Each row of a before or after table is a point. One or more steps were done to the points. Then noise was added and the rows were shuffled. The steps act on how far a point lies along the listed directions, d1 being the first. Write out the steps. A step turns or swaps two directions, mirrors them in a line or flattens them onto one, adds a multiple of one to another, or multiplies one. Angles are multiples of 10 degrees, from the lower direction toward the higher: turns from -170 to 170, lines from 10 to 170 but not 90. Use the fewest steps. Two steps may share a direction if one is a turn and the other turns, adds or multiplies; they go together, in the order done. Otherwise the lowest direction goes first.

Directions:
(1): [-12,-42]
(2): [42,-12]
Before (12 x 2):
[[-14,14],
[28,-24],
[-10,-18],
[57,-20],
[63,-39],
[33,54],
[-18,-11],
[4,-16],
[17,9],
[-8,17],
[54,56],
[18,-10]]
After (12 x 2):
[[-23,74],
[-29,54],
[-20,-5],
[34,11],
[19,8],
[15,-7],
[65,34],
[10,-17],
[1,18],
[46,41],
[-20,3],
[0,-21]]
Steps: turn d1 and d2 by 60 degrees

Directions:
(1): [-47,20,36,1]
(2): [8,-29,28,-47]
Before, 10 rows:
[[-32,17,-4,20],
[28,-9,-39,41],
[95,-64,-56,-46],
[53,-31,-47,13],
[-14,-4,-9,3],
[-23,-17,53,-52],
[23,5,-49,32],
[23,3,-8,16],
[71,-28,-32,-48],
[-1,8,-4,48]]
After (10 x 4):
[[19,-1,-39,40],
[-11,-7,-10,-1],
[13,23,-19,-2],
[22,10,-47,34],
[-6,-5,-8,1],
[22,-5,-37,46],
[19,-8,-10,33],
[20,7,-7,20],
[7,7,-34,20],
[-29,-12,53,-47]]
Steps: flatten d1 and d2 onto the line at 50 degrees

Directions:
(1): [0,2,24,50,-39,6,-38,41]
(2): [26,-43,-42,5,3,-16,26,50]
(3): [-10,26,-18,32,14,-73,-6,-11]
(4): [22,14,-50,-31,-24,2,-55,-8]
(5): [-45,1,-15,-15,-64,-11,32,-2]
(6): [-14,-67,23,-14,-4,-29,-32,-22]
Before (10 x 8):
[[-38,18,33,18,-12,-1,49,-1],
[-54,8,24,18,-48,-3,55,33],
[19,0,-64,-53,28,5,27,-6],
[16,68,-26,-17,38,-18,36,-32],
[10,17,1,-12,54,-2,28,-11],
[30,4,-27,-1,3,-28,1,13],
[16,20,-33,-26,31,39,-7,-3],
[36,15,-30,-15,56,-1,44,-4],
[-40,-8,47,16,-69,-18,31,5],
[-32,12,22,-11,11,-25,42,-38]]
After, 10 rows:
[[15,20,-37,-31,35,38,-3,-8],
[18,1,-69,-66,40,4,36,-18],
[-55,6,25,22,-53,-1,54,36],
[31,3,-27,-2,4,-29,2,12],
[14,68,-31,-28,47,-20,43,-41],
[-39,18,33,18,-14,-1,47,0],
[-40,-8,51,24,-74,-19,26,10],
[34,13,-36,-26,64,-1,53,-15],
[-31,12,17,-19,17,-27,48,-42],
[10,17,-3,-20,61,-4,35,-17]]
Steps: multiply d1 by 1.3

Directions:
(1): [-17,58,28,-6,-19,23,10,22,-61,29,-13]
(2): [-46,-10,-31,25,-4,61,33,-35,9,-3,-25]
(3): [36,35,8,29,-67,23,-4,4,38,-27,11]
(4): [-22,0,-40,19,-52,-63,-5,-25,-23,11,-18]
(5): [-29,31,33,29,23,-24,-16,5,55,28,-42]
Before:
[[-15,28,0,-5,9,47,27,17,-45,24,-16],
[19,-24,-33,16,-14,39,6,-20,38,-26,9],
[-26,47,50,-1,5,44,13,12,-6,13,-22],
[5,-22,-49,27,-75,30,7,-24,-36,-31,15],
[9,-18,8,51,-24,14,-6,-8,49,-22,12],
[1,-11,-56,19,-63,32,30,-16,-34,-17,4],
[-32,-19,-15,20,-2,44,38,-11,49,-12,-17],
[-7,33,36,-27,35,38,18,30,-12,18,-5],
[-28,72,45,10,1,59,21,23,-41,44,-38],
[-49,21,-2,-11,11,21,1,14,-42,22,-26],
[1,5,-50,21,-39,11,10,-19,-35,-12,3],
[-48,52,38,-20,-17,13,18,25,-68,56,-7],
[13,-8,-40,15,-39,70,45,-12,-9,-10,36],
[-6,-4,-5,26,-11,53,15,-8,30,5,-12]]
After, 14 rows:
[[5,1,47,-30,38,-52,-25,21,2,11,-1],
[46,4,44,-28,37,-85,-43,41,3,24,8],
[46,29,-4,5,-29,23,-4,18,-26,-20,28],
[33,13,10,-30,2,39,26,35,-57,16,51],
[47,12,17,-2,-43,60,-5,27,-45,-29,41],
[1,19,31,-8,15,22,2,29,-25,34,-6],
[-4,20,6,-9,9,64,18,11,-36,14,-1],
[-2,-17,-1,-36,44,-58,-8,11,-5,16,0],
[52,22,8,-12,-40,37,10,39,-42,-15,33],
[6,11,-1,-15,-18,-60,-39,26,-12,5,2],
[35,-13,21,-26,-16,-96,-36,25,23,9,40],
[-17,8,41,26,20,60,11,15,-3,7,3],
[-28,40,35,-12,0,17,26,37,-33,30,-15],
[34,1,1,-23,12,-54,-15,32,-29,16,12]]
Steps: turn d1 and d2 by -110 degrees; turn d3 and d4 by -80 degrees

Directions:
(1): [11,-9,-41,-32,72,11,-7,-29,-31,-21,-26,-33,-37,-3]
(2): [3,-17,-78,-23,-32,0,-58,18,1,-8,-7,30,29,-11]
(3): [-29,-57,25,-11,47,22,-29,-26,46,27,25,16,27,-13]
Before:
[[-5,-26,-55,-3,-10,12,-29,10,13,3,22,26,23,14],
[-7,-19,-41,-19,19,22,-2,2,-4,-5,-29,-7,-15,-12],
[-16,-14,12,-3,18,1,-13,1,34,8,12,29,23,-11],
[23,26,-79,-45,47,-2,2,-16,-66,-58,-41,-29,-40,5],
[21,61,60,19,6,-10,64,9,-13,-18,-12,-29,-19,8],
[-10,-21,-22,-9,-21,-2,-18,21,10,10,3,14,29,-16],
[-29,-17,-9,8,-47,-2,-43,16,35,14,17,36,35,-22],
[-8,-21,-30,-17,20,-2,-45,6,-15,11,-7,11,6,-13]]
After, 8 rows:
[[-9,-41,-63,-61,96,23,-39,-43,-14,-29,-13,-6,-4,-12],
[23,26,-68,-21,-44,-9,-37,38,-7,-29,-23,23,34,-11],
[-12,-10,34,1,49,1,0,-10,-13,18,1,-12,-16,-5],
[-32,2,73,32,-14,-1,19,-3,33,22,25,3,3,-10],
[-12,-22,-7,-13,39,25,16,-9,3,3,-22,-16,-22,-9],
[-14,-20,33,19,34,17,27,-15,22,17,35,-2,-3,23],
[0,30,37,16,6,-12,34,7,5,-4,0,4,-8,3],
[-16,-16,39,8,9,2,22,4,15,20,11,-7,11,-10]]
Steps: turn d2 and d3 by 120 degrees

Directions:
(1): [7,48,19,-19,8,31,-9,-42,30,3,57,34,-2,-33,-8,-55,-35,-11,-3,-51]
(2): [18,33,25,71,-35,-55,-39,-27,2,-19,2,12,3,-23,14,-14,-11,-26,20,57]
Before:
[[-10,0,-4,-5,17,14,12,3,-8,-1,-1,-13,-7,-17,-25,20,0,16,-3,-12],
[8,26,15,-56,33,76,5,-4,21,28,51,35,5,-5,-13,-31,-31,14,-16,-95],
[4,28,12,42,-1,-38,-15,-20,-5,-19,-7,-6,-7,-18,17,-10,-3,-15,12,42],
[-29,-29,-15,-46,19,55,33,33,-15,5,4,-13,-5,24,-7,14,5,45,-11,-38],
[27,54,27,46,-20,-6,-29,-44,32,-3,48,52,-14,-50,-6,-56,-23,-29,5,-3],
[-2,23,-9,-34,0,31,8,-23,25,3,12,20,1,-24,-10,-37,-20,6,-6,-44],
[4,13,22,42,-29,-60,-30,-13,11,-16,-20,-4,-3,-7,33,24,7,-15,11,54],
[4,10,-4,19,3,-3,3,-8,11,-2,13,3,10,-13,1,-11,-10,-13,5,1],
[-1,-24,-13,-25,28,36,30,15,0,8,-12,18,-5,21,5,8,-6,22,-22,-11],
[3,-27,-37,-22,0,-2,25,54,-29,1,-45,-29,5,41,2,35,12,30,3,3]]
After (10 x 20):
[[0,-24,-38,-42,11,19,33,50,-22,8,-32,-22,4,38,-3,26,6,33,-3,-23],
[-23,-39,-9,19,-11,-6,11,44,-35,-10,-35,-29,-1,32,10,44,23,35,5,40],
[-8,-3,-3,13,9,-2,7,6,-14,-5,-10,-20,-7,-15,-22,28,6,12,2,8],
[5,-31,-9,13,9,-3,17,20,-12,0,-36,9,-2,25,15,25,4,15,-12,34],
[-8,29,14,-50,16,30,2,-31,41,7,36,19,-8,-16,8,-18,-18,1,-12,-59],
[27,2,25,87,-37,-63,-43,20,-24,-8,-40,-2,13,9,23,36,9,-12,19,81],
[-4,38,9,-17,28,18,5,-30,11,-5,30,9,-11,-25,3,-36,-20,-5,-3,-28],
[4,10,-5,18,4,-3,3,-7,10,-2,13,3,11,-13,1,-12,-9,-13,4,-1],
[30,52,27,56,-24,-17,-34,-42,28,-4,40,51,-14,-48,-2,-51,-20,-31,9,10],
[9,11,-5,40,-36,-39,-16,-11,2,-15,-34,2,5,-16,9,-2,1,-8,11,45]]
Steps: swap d1 and d2
